Every row gives one point. The window is the flat piece filled in between its corners: a triangle in 3 columns, a solid with four corners in 4, and so on. A path goes straight from each point to the next, and from the last back to the first. List the points from which the path goes on through the window.

Window (4 x 4):
[[ 16 -21  18  -8]
 [-44  -5  36  -7]
 [ 86  35 -34 -17]
 [-13 -30 -79  -2]]
Path:
(1): [ 26 -17 -51  14]
(2): [ 17 -19 -61 -30]
(3): [-35 -19  20 -69]
(4): [-20   5  28  36]
(5): [  2 -25 -71  57]
(6): [-14 -24 -67 -42]
(7): [-50 -35   6 -50]
(8): [-44 -37   6  20]
(9): [28 16 25 39]
(10): [ 26   8  27 -38]
(11): [ 18  -3 -21 -33]
(12): [ 17  15 -23  44]
(13): [ 60  24 -21  24]
(14): [ 64  23 -26 -51]
(15): [ 44   7 -59 -74]
(16): [ 63  -7 -49  48]
Through the window after points: 3, 5, 11, 13

Window (8 x 8):
[[-15   6 -45 -47  54  61   6   1]
 [-67  71  71 -50 -59 -45  34   1]
 [ -3 -43   2 -46 -95 -29 -47 -15]
 [ 25 -82 -47  -1  95  21  18  16]
 [ 13   6 -16  18  -5  40  27  -7]
 [ 16  52  12 -13  51  10 -18  17]
 [  9   2 -92   2  71  -4  15   4]
 [ 27  75  42 -91 -73 -14  44   9]]
Path:
(1): [ 13   7  13 -42   6  -1  19 -65]
(2): [ -4  20   0 -28   7  13  14 -39]
(3): [ -5  13 -14 -22  -9  23  16  27]
(4): [-26  -1 -51  -3  37  16   1  41]
(5): [  7 -14 -20  -6  73   9  15 -90]
(6): [ 19  32 -11 -49  25  -6  28 -88]
(7): [ -5  25 -22 -19  19  21  -3  85]
(8): [ -7  -2 -31 -25  25  18  27  63]
(9): [  4   6  -2 -19  81  15  22 -75]
(10): [ -2  -2  -8 -24  24  -3   8 -81]
(11): [-15  -4 -25 -21  10  18  -1  26]
(12): [-13   9  -6 -34 -13  21   3  30]
Through the window after points: 2, 6

Window (9 x 9):
[[  9 -28  53 -60 -34 -64  13  18 -20]
 [  7 -14  76  23  -5  -3 -69  44  28]
 [-39 -57  28 -32 -28   7   9 -10 -15]
 [ 49  65 -50  -6  15  22 -22  21 -25]
 [-26  42 -41  49  10   8  19  10 -18]
 [  8 -44  27  17 -23 -24 -64  66  10]
 [ 33  -1 -32  51  21 -17  28 -21 -12]
 [-44 -10 -27   5  43 -14   6 -23 -26]
 [ -6 -28  20 -25  18  -1  28  35 -22]]
Path:
(1): [ 25  -1  23  21   0 -14 -23  11 -66]
(2): [ 13   9  -5   1   0 -12  -9  12  10]
(3): [ -3  -9 -20   8   2 -19  -9  42  50]
(4): [ -1 -11  15  31 -10  -3 -22  15 -51]
(5): [ 14   4  19  35   2   3 -13   1 -77]
(6): [ -1  -7 -33   4   7 -26   9   6  46]
(7): [-26 -15  -8 -34 -17  -5  17   7  56]
(8): [-24 -32  20   4 -10   4  -1  -2 -52]
(9): [-17 -22  31  -9 -12  -8 -23  24 -35]
(10): [-10 -25  11 -31  -6 -12 -10  23  40]
(11): [-21  -8 -19 -12  18 -25  -2   0  16]
(12): [-11 -23  23  17  10  -5  -9   8 -80]
(13): [ 16  14 -11  19  16 -10  10 -17 -95]
(14): [ 12  18 -27  -2  20  -6  29  -7  11]
(15): [ -7   2 -25 -14   6 -15  23  13  22]
(16): [  2 -21  11  19  -4   6  -7   4 -90]
Through the window after points: 3, 7, 11

Window (12 x 12):
[[ 28 -11  47 -28  54 -35  -6 -19 -18 -19 -24  24]
 [-29  35  21  -1  23  28  14 -45   3  31  -3  33]
 [ 27  37   9  10  26 -66   6 -36 -25 -22  -8  25]
 [ -6  49  71   7  -3   5  14  -1 -18 -15 -15  36]
 [-19 -36  -7   8  -3  12 -67  35  -8  15  15 -18]
 [-73  15   4 -25 -32 -12  23  31  12  68  35  32]
 [-32  10   7  24  24   5  54   4 -13   5   3  32]
 [ 80 -22 -50 -25  16 -13 -52  47  19 -38 -14 -29]
 [ -4  24   5  -1  20 -24   9 -14 -21  -9 -67  27]
 [-72  -5  -5   5 -13 -29  -4  26  66  23  24  25]
 [ 19 -10   8  -9  -5 -11  17 -48 -21 -33 -25  40]
 [ 63 -49 -26  20  -5  -8 -49  43  27  25 -14  -7]]
Path:
(1): [ -9   6  -3  12  11  -9 -22   7 -17  -1  -9  95]
(2): [ 31  -1 -20   8  17 -38 -51  32  -7  -3  -8  66]
(3): [ 17 -14   4   4  -3 -27   9   6  14  -7 -11 -30]
(4): [-21 -21  20   3 -27 -39  41 -15  25   9 -29 -31]
(5): [ -9   8  -9  -1  16  -5 -25   3   6  -8  13  63]
(6): [ -3  -8  -9   8  10  -2 -33  28  -2   6  14  50]
(7): [-10 -16   9   0  -7   0 -11  12   5  17   8 -14]
(8): [ -5   5  28 -11   4 -23  37 -26   3  12 -25 -43]
Through the window after points: 4

Window (14 x 14):
[[ 21  15  77 -30 -14  19  13  30 -28  13  39  21  -6  -8]
 [-16  10  17 -16  21   7  14   7  -8  -8  10  28 -18  -4]
 [ -3 -41  33  -1  -9  11   7 -11  -4   8 -17 -10  17   1]
 [ -1 -15 -10   7 -55  26  34  -6 -21  13  -5  12 -14   6]
 [  7 -12  -8 -19  -5  20 -20   2   1 -12   0  15   0 -13]
 [-20 -13 -16  15 -38  -8 -15  53  95 -33  26 -39   7   4]
 [ 14 -20 -18  -7  19 -20  30  27 -19  13   3 -25 -14 -16]
 [ 21 -37   2  13  15  25  15   7  21   4 -26 -15 -14 -14]
 [  1 -10  10   9 -19 -16  -6  41  31   3 -28  35  17 -17]
 [ 27   1   6  -3   6 -21  21  -2  -7   6 -31 -33 -19 -16]
 [  9   2   0  22  -4  14  19  12 -31 -24   5  24   7  -6]
 [  4  -6  -2 -31 -15  51  33 -20   0   7 -41  11  37  -7]
 [  0  37 -15 -10   3  28  11 -15   1  38  28 -10   9  -6]
 [ 30  18  -9 -18   2 -12  29 -13   7  12  13  42  14  -5]]
Path:
(1): [ -9 -12  -2   0 -22   6  13   9  38 -12  25 -16  -1 -57]
(2): [  0   4  -7   0 -10   6  -6  26  26  -2   1  -5   5  33]
(3): [ 16   0  -5   1  -6   8   9  20 -17   0 -12   6  -5  39]
(4): [  0 -14   0   6 -24  18  25  -4  -5   0   4  11  -2 -31]
(5): [ -7 -16  11   4  -6  10  20  11   8  -6   7  17  12 -51]
(6): [ 16   4   9  -6 -12   3  -3  21  -3   2 -12  17   2  17]
(7): [ 21  10  -3  -5  -1  11   6  22 -10  15   3  10  -2  33]
(8): [  3   2  -1  -5  -9  11  22   9  13  -7   9   6   0 -33]
(9): [  6   1   2  -8  -8   2  22   3   0   2   5   8  -2 -30]
(10): [ 17  -2  -6 -11   2  17  16  20  -4  10 -13   6   5  28]
(11): [ 18 -11   1  -2 -11  14  -2  21  -8  14 -21  -2   3  44]
(12): [ -3  -9  16  -6 -13  13  17   9   7   0  -3   4   6 -27]
(13): [ 12   5   1 -12  -8  -1  19  -8   4   1  12  20   6 -33]
(14): [ 21   3  -8 -13   4   1  14   6   4   9  -1  22   6  19]
(15): [ 11  -1  23 -13 -10  10   5  26   1   3  13   3  -3   7]
(16): [  1   2  29  -8 -11   9  17  13  10  -5  23   7  -1 -36]
Through the window after points: 1, 3, 5, 13, 15

Window (14 x 14):
[[-54  31  -5   3 -19  18 -61 -39   0  24  42 -11  69  54]
 [-62  -4  39 -26 -33   8 -12   4  22  33  41  34 -39  22]
 [-12  40  38  -2  45 -13 -10   9  26  11 -40 -23 -18  24]
 [-24  18 -11  23  47   5  -8  41 -29  53  51  17   6  42]
 [-22  22  22  32 -35 -15   4  45  27  28  15 -34  -8  95]
 [-57  46 -33  23  18   0  54   7   2 -51   0  -8  18 -20]
 [  1  -6  16  -3  -6 -25  -1  52   0 -48  -5  34  13  41]
 [ -1   2  36  30  22  52 -22 -18  -7  25  54 -16  22  45]
 [ -3  42 -14  10 -18  -1 -54 -42 -12 -46  46  24 -30  38]
 [ 31  59 -26   0  24 -45  16 -52  54  33 -50  30  17 -38]
 [-10 -38  25  72   5 -38 -42  12 -30  33   7  19 -60  61]
 [ 17  47  26  35   5  66  28  42 -71 -19 -12  31 -14  31]
 [ 25  -5 -40  24  -1  10 -12 -46 -23  23 -31 -57 -46  23]
 [ 27  60  40 -26 -38 -18  32 -17 -30 -29  -8 -17  34  10]]
Path:
(1): [-14  14  18  26 -11  -1 -27  27   2  20  15  -2 -14  28]
(2): [-26   4   8  10  15 -17  26 -20  -5  28  17  16 -18  81]
(3): [-15  12  20  -1   2 -20  32 -22  -1   9  -6  24 -10  89]
(4): [-13  25   2  17 -11  11 -56  41  16   4  21 -18   5 -31]
(5): [ 16  35   5  35   0   0 -32  45 -18  14  14 -14   8   9]
(6): [-25  27 -10   9  37   6  45 -41  -5  -2 -13   9   0  71]
(7): [-28 -13   3  -6  10   4  27 -29  -3  11  24  36  10  88]
(8): [ -3  46  10  37 -33  -5 -42  46 -15 -14  14 -18 -11 -27]
(9): [-16  19  37  40 -47   3 -58  46 -14   4  25 -34  -3  -3]
(10): [-22   3   6  -7  14   7  23 -16 -15   0  18  12 -16  94]
(11): [ -6  23  -5   6  11   8   7 -14  -5   2   1  16  -2  48]
(12): [  0  42  13  32 -16  -4 -19  13  -2   4  13  -8  -9  14]
(13): [  6  21  19  31 -13   7 -34  46  -1  -1  11  -3   7 -25]
(14): [-15  19  -1  10   1  -5  18 -27 -19   8  10  20 -12  71]
(15): [-16  11   8  22  13 -17  -6 -19 -15   7   7  17 -16  58]
(16): [-13  -1  19  47 -21  -8 -37  28 -13  14  10 -14 -12  10]
Through the window after points: 1, 3, 11, 15

Window (14 x 14):
[[-14 -56  -6  16  29 -15 -35 -23 -32 -33  34 -37  45 -29]
 [ 46   1 -63  -7 -14   3  -9 -43  40 -37 -68  18 -17 -25]
 [ 12   0  47   5  -5  46  48 -58 -38  15  61  42  23  93]
 [ 26  -8 -31  -3  54  -6  49  -3 -28 -61   8 -32  34  28]
 [ -5 -25 -19 -10   6  28  12 -87  14  42 -14 -31 -37 -73]
 [ 14  36 -31 -10 -47  -5 -20   4  32 -35  20  26 -63  -7]
 [ -7  19   3 -11 -52 -64  81 -35 -24  26  11  21  -5  61]
 [-77 -13 -64  34 -19  64  13  -4  16 -24   5  10 -26  11]
 [ 22  -5  14  14 -35  11  20  67 -10 -29  31   4  29  42]
 [ 27  -3 -12 -48  95  26 -14 -11  26  69  10  32  65 -53]
 [ -7  72 -90 -38 -21  43  23  -6  17  16  12   1  56  11]
 [-11  21  33 -75 -58  31  12 -29  24 -20  33  48  -2   8]
 [-31  58  29 -28  -5   4 -14  34 -37  15  13  11  40  -4]
 [-40  24  28   1   6 -10  26 -65  37  55   9 -22  15   0]]
Path:
(1): [  8 -10 -14 -58 -19  -8 -33  -6  18  18 -10 -19  -5  58]
(2): [-11  32  -4   7   3  17  47 -31   1 -19  19  18  24 -28]
(3): [ 10  -3   0  13  -9  17  53 -39 -13 -31  28  22  38  16]
(4): [  2  12 -12 -33  34  20  -3   5 -13  16  15 -20  -4  51]
(5): [-23 -39 -12 -37  13  24 -28  20  -6  -6   7 -37  16  38]
(6): [ 10  -7   2  21   4  -5  12 -29 -17 -16  34   8  32 -16]
(7): [-14  -3 -15  37  -2  12  31 -13  -3 -44  31  10  23 -17]
(8): [-13   6 -36 -46  -1  27   0 -17   6   6  -5  -8   3  28]
Through the window after points: 1, 3, 5, 7

Window (14 x 14):
[[  1 -25 -56  43  -3 -17 -49  -3 -30 -10 -12   3  14  -6]
 [-43 -28 -18 -23 -33  32 -53 -61  27   4 -20  24  41   7]
 [ 29  -3 -26 -34  40  14  15  11  47 -34  -7  53  24  28]
 [ 36 -14 -18  21 -21  -4  39 -28 -28   6  25 -13  -9 -21]
 [-39 -14 -39 -35  33  23  56  11  38 -19  16  37 -17  44]
 [ 14   5 -37  35 -70  -4 -26   4 -17 -34 -10   0  -9  -9]
 [-30  19 -25 -15   6  42 -56 -52  21  -8   4  14  -8 -18]
 [ 17  -8  19   6  -3 -76  20  -2   3 -10   8  15 -36 -22]
 [ 18  24  -4   4 -53 -43 -43 -36 -95   4  12  -7   1  -4]
 [-40   8 -18 -33  18  47   9  19  37  12 -20  25  32  -8]
 [ -1   6 -11  24 -22 -26  -4  -1  10  -7  59   6  16  -6]
 [  0   0  26  24 -17 -26 -14 -27 -36 -41   9 -37   5  -5]
 [  8 -23 -52 -58  26  -3  36  36  61 -17  18 -11  -5  13]
 [ -2 -41  -8 -23   0   5  10  19  -1 -34  38  25  -9 -28]]
Path:
(1): [ 15 -22 -18 -12  -9  15   3  11  36   4  -1  -1 -12   5]
(2): [ 13 -32  18  15 -22   3  -5  -2 -20  -8  11  -6 -24  13]
(3): [  4   8 -38   2 -16 -27  -1  -5  -9 -18   4   9  16 -14]
(4): [ 10  10 -40  -5 -12 -22  10   9 -14 -46  -3  23  42 -25]
(5): [ -9 -23   6 -25  27  35 -13 -22  43  10  23  11 -40  39]
(6): [  0  -9  -7  14 -18   5 -23   2   3  -5   9  10  -7 -11]
(7): [-22   8 -35 -17  -2 -23  23 -32 -15 -36  -3  27  18 -10]
(8): [-42   9 -27   1  18 -13   9 -14  -2 -37  29  35  35 -20]
Through the window after points: 4

Window (14 x 14):
[[-18  15  -9   4 -22 -18  67 -38  32  -2 -18  29  35 -23]
 [ 16 -12  25   0   6   7 -42 -66 -75  -4  -6  54 -95  23]
 [-27  29 -22 -14  18 -37  31 -14  -6 -12  20   1  37  -1]
 [ 62  15   9 -11  -5 -50  -8  -3 -48  27   3  46  23  15]
 [ 42  55  49   5 -72  45  15  17  40 -65   8   0 -38 -60]
 [  9 -36 -64 -20  13  13   1  43  21  11  65 -24 -35  16]
 [-24  -9  -1 -30   6 -31  60  -8  -1 -15   1  16  37  45]
 [ 26  15  -1 -23   6 -11 -11  13  22 -19 -37 -23  31   1]
 [-17 -27  35 -12  -5 -50  -7 -17 -14  18  18   9  39  22]
 [-17  -1   7  25  -2  44 -14  25  13   0  43 -16  11  56]
 [-43 -25  14 -26   8   4  40  16 -22  16  -1   1  36 -17]
 [ -8 -21  50 -18  38  21  12 -41   2 -21  16  31  48 -21]
 [ 28  -6 -12  16 -11  -7  29 -34  -9 -46  16 -24  72 -18]
 [ 24 -12  42 -39 -13  40 -23 -17 -24  40  64 -29  28  16]]
Path:
(1): [ 37  16  33  -2   7 -11  19  -5 -22   2  26 -10  17  12]
(2): [ 19 -20  23  10  27 -29  24 -13 -13  35  16  -4  17   6]
(3): [-41   6 -26 -55 -22  22   5 -15  -4 -59   6  33  56  31]
(4): [-29  -6  -2 -51 -35  29 -22 -27  16 -11  33  14  50 -21]
(5): [ 24   8  23   3   1 -12  27   6  -4  -1   9  -3  19   5]
(6): [  5  -8 -11  -7   8   2  26  -6   8  -6  30 -27  -2  -4]
(7): [ 12 -26 -32 -14  -6   3 -14  24  -2  -6  38  16  23  19]
(8): [ -9 -27 -25 -29 -22  -5 -30   5  -9  -8  -3  38  23   5]
Through the window after points: 6
